Each row is a point. Each copy is the shape, with its points in the same order, stretched, turned, moved and blurred by noise. Say if it was mirrored as well.

Shape, 6 rows:
[[ 0.65 -0.20]
 [-0.08  0.25]
 [-0.01  0.28]
 [-0.47  0.28]
 [ 0.18 -0.18]
 [-0.22 -0.11]]
Copy 1:
[[ 0.44 -0.26]
 [-0.22  0.47]
 [-0.15  0.42]
 [-0.63  0.55]
 [-0.08 -0.11]
 [-0.50  0.06]]
Copy 1 is: only turned
Copy 2:
[[ 0.68 -0.08]
 [-0.15  0.18]
 [-0.06  0.26]
 [-0.53  0.12]
 [ 0.20 -0.19]
 [-0.20 -0.21]]
Copy 2 is: only turned
Copy 3, 6 rows:
[[ 0.59 -0.42]
 [-0.21 -0.20]
 [-0.22 -0.21]
 [-0.55  0.08]
 [ 0.25 -0.09]
 [-0.03  0.20]]
Copy 3 is: mirrored

Shape, 8 rows:
[[ 0.04  0.50 -0.41 -0.11]
 [-0.47 -0.26  0.23  0.56]
 [ 0.15 -0.07  0.03  0.60]
 [-0.26 -0.14 -0.13 -0.20]
 [-0.13  0.21  0.02  0.46]
 [-0.03 -0.25 -0.15 -0.33]
 [-0.37  0.26 -0.09 -0.33]
 [-0.12 -0.49 -0.56 -0.27]]
Copy 1, 8 rows:
[[ 0.19  0.28 -0.66 -0.24]
 [-0.42 -0.11  0.22  0.63]
 [ 0.20  0.19  0.19  0.47]
 [-0.13 -0.34 -0.18 -0.06]
 [-0.08  0.30 -0.11  0.32]
 [ 0.08 -0.43 -0.06 -0.21]
 [-0.30 -0.06 -0.45 -0.32]
 [ 0.28 -0.76 -0.29  0.03]]
Copy 1 is: only turned
Copy 2 (8 x 4):
[[ 0.12  0.33 -0.51  0.16]
 [-0.92 -0.09  0.39  0.17]
 [-0.53  0.40  0.32 -0.14]
 [-0.14 -0.30 -0.13  0.06]
 [-0.42  0.31  0.03  0.22]
 [ 0.02 -0.37 -0.01 -0.15]
 [-0.05 -0.24 -0.35  0.40]
 [-0.12 -0.53 -0.29 -0.46]]
Copy 2 is: mirrored
Copy 3 (8 x 4):
[[ 0.11 -0.67 -0.36  0.07]
 [-0.44  0.40  0.14  0.40]
 [ 0.21  0.08  0.22  0.37]
 [-0.10 -0.06 -0.04 -0.36]
 [-0.14 -0.10  0.10  0.49]
 [ 0.04 -0.06 -0.03 -0.55]
 [-0.40 -0.47 -0.11 -0.27]
 [ 0.23  0.14 -0.31 -0.67]]
Copy 3 is: mirrored

Shape:
[[ 0.20 -0.29 -0.16 -0.30  0.46 -0.49]
 [ 0.30 -0.06  0.61  0.14 -0.05  0.38]
 [-0.45  0.25 -0.11 -0.04  0.09  0.01]
 [ 0.15 -0.05 -0.30 -0.55  0.10 -0.37]
 [-0.30  0.28  0.02  0.09 -0.02  0.40]
 [-0.02 -0.14  0.63  0.10  0.31 -0.34]
 [-0.02 -0.37 -0.04  0.19  0.53  0.35]
 [ 0.42  0.35  0.39  0.07 -0.28 -0.47]
 [-0.35  0.10 -0.37 -0.19 -0.40 -0.49]
 [-0.19  0.25 -0.06 -0.26 -0.36  0.17]]
Copy 1, 10 rows:
[[ 0.41 -0.54  0.56  0.05  0.26 -0.12]
 [-0.54 -0.22  0.10 -0.30 -0.44 -0.03]
 [-0.08  0.07  0.05  0.31  0.38 -0.08]
 [ 0.47 -0.26  0.26  0.01  0.38  0.24]
 [-0.37  0.07 -0.16  0.17  0.26 -0.07]
 [-0.13 -0.19  0.70  0.14 -0.28 -0.22]
 [-0.30 -0.62  0.13  0.15  0.27 -0.39]
 [ 0.31  0.23  0.18 -0.24 -0.52 -0.01]
 [ 0.50  0.12  0.00  0.44  0.20  0.35]
 [-0.12  0.15 -0.14  0.17  0.22  0.34]]
Copy 1 is: mirrored
Copy 2:
[[ 0.63 -0.02 -0.19 -0.37  0.07 -0.24]
 [-0.11  0.55  0.45  0.29  0.59  0.46]
 [-0.40  0.27 -0.29 -0.01  0.15 -0.45]
 [ 0.32  0.30 -0.25 -0.43 -0.23 -0.16]
 [-0.43  0.54 -0.14  0.31  0.28 -0.13]
 [ 0.07  0.06  0.38 -0.05  0.56 -0.26]
 [ 0.14  0.19 -0.41  0.14  0.64  0.20]
 [ 0.31  0.29  0.73  0.19 -0.04 -0.13]
 [-0.37 -0.11 -0.23 -0.19 -0.59 -0.43]
 [-0.58  0.54 -0.09 -0.07 -0.08 -0.07]]
Copy 2 is: only turned
Copy 3, 10 rows:
[[ 0.10  0.63  0.00 -0.65  0.22 -0.02]
 [-0.09 -0.44  0.08 -0.26  0.18  0.76]
 [-0.21  0.16  0.33  0.27  0.39 -0.19]
 [ 0.35  0.44  0.25 -0.38  0.06 -0.22]
 [-0.17 -0.21  0.20  0.42  0.38  0.08]
 [-0.51  0.18  0.25 -0.57  0.39  0.50]
 [-0.15 -0.04 -0.50 -0.19  0.58  0.24]
 [-0.11  0.13  0.60 -0.32 -0.52  0.40]
 [-0.13  0.21  0.46 -0.09 -0.09 -0.70]
 [ 0.13 -0.28  0.46  0.24  0.13 -0.12]]
Copy 3 is: mirrored
Copy 4:
[[ 0.20 -0.48 -0.16 -0.26 -0.19 -0.59]
 [-0.60 -0.25 -0.10  0.06 -0.03  0.35]
 [ 0.18  0.20  0.20  0.00  0.36 -0.13]
 [ 0.15 -0.11  0.03 -0.55 -0.12 -0.43]
 [ 0.01  0.22  0.19  0.10  0.25  0.30]
 [-0.38 -0.49 -0.16  0.15  0.16 -0.40]
 [ 0.38 -0.47 -0.06  0.35 -0.34  0.04]
 [-0.73  0.14 -0.33 -0.36  0.16 -0.25]
 [-0.06  0.57  0.40 -0.27  0.09 -0.47]
 [-0.20  0.39  0.35 -0.32  0.21  0.18]]
Copy 4 is: mirrored
